Each wall is flat, endless, passes through zero and stands at right angles to its row. A trip goes straight from one point to another. List the walls that it crosses, first one first.

Walls:
(1): [-38  17]
(2): [-15  16]
(3): [ 29 -22]
(4): [ 50 -11]
(5): [ 5 21]
(6): [-14  29]
(7): [-60  24]
Trips:
[ -7 -40] to [ 10 -26] => none
[-35  44] to [ 0 28] => none
[-8 47] to [27 31] => 4, 7, 1, 3
[-14  12] to [-40   5] => 5

Walls:
(1): [  9  11  12   1  -3  -3  20 -19]
(2): [  5  14  11  -1   1 -47   4 -29]
(3): [-20 -30 -26   6   2   8  26  -8]
(4): [ 17  13  10  22   6 -15 -12 -18]
(5): [ 11 -29  -6 -28 -33  19  31  -1]
(6): [ 14 -21  34  -9 -11  28  -2   6]
(7): [-15 -12 -12  19 -33  10  -8  16]
(8): [ 10  -5  16  11 -16 -18  34   3]
(9): [-54  -1   8 -24  -2  -5  22 -25]
(10): [  6 -22 -13   8 -16 -50  17  -1]
(11): [-14 -17  17  18 -20  17  17  11]
Trips:
[-36  10  24   1  13   2   8  33] to [-14  48 -32 -18 -25   7  15  27] => 6, 8, 5, 11
[-47   8  -6 -17  13 -40  23 -33] to [ -4  35  -4   0   5  11 -11 -10] => 4, 8, 10, 3
[-10   3  31   8  24  15  16  -1] to [-22   6  28 -10   2   9  -2  24] => 4, 1, 8, 7
[  6  14 -16  -4  -9  43  -1   9] to [ 11  12  15 -34 -20  -1  -4  -7] => 3, 1, 11, 7, 9, 2, 8

Walls:
(1): [  4 -20 -28  12   4 -10  -2 -12  -5  16  14  10]
(2): [  2 -18 -14  19   5  -5 -12  -3  33 -26 -10  -2]
(3): [ 24   8  -7  11 -21   5  -4 -11   2  11 -16  -5]
(4): [ 47 -13 -21  24  30  -3  -3   3 -23   0  13   3]
(5): [  1 -14 -12   0 -24  -2 -15  -1   3 -12   1   9]
(6): [  6  15  25  12 -14  17  21  -3  13 -33  12 -27]
Trips:
[-25   0  -7  22  -1  -4  -3   2   7  -8   2 -13] to [-4  8 -3 20 14 -2 -4 -3  4 12 -4  9] => 5, 6, 4, 3
[ 12 -34  12 -18 -19  19  28 -21   9  -4  -5 -17] to [-15  18  22  38  11  -4   5  -1   3   0  13 -15] => 5, 3
[ 29 -20  18  -9 -25  -8 -18   6  -5  20  -5  18] to [ -7 -16   3  -4 -22  -9  -5 -14  -1  -4  -2 -16] => 4, 2, 6
[-18 -19 -21 -15  -2  11  -8  23   1  10  -1   6] to [ -2 -23 -18 -22  16  21  29   5  29   1  -3 -30] => 5, 6, 1
[  7  14 -34 -28  -6  60  -5  30 -15  -8 -10  -7] to [  2  13  14  23 -13   8   6 -19  -4   0  27  19] => 1
[ 33 -10 -15   6 -23  19   4 -20 -41  -5   4 -12] to [  2 -11 -32  -7  12   8  -5  26  -7  29 -12  -7] => 6, 5
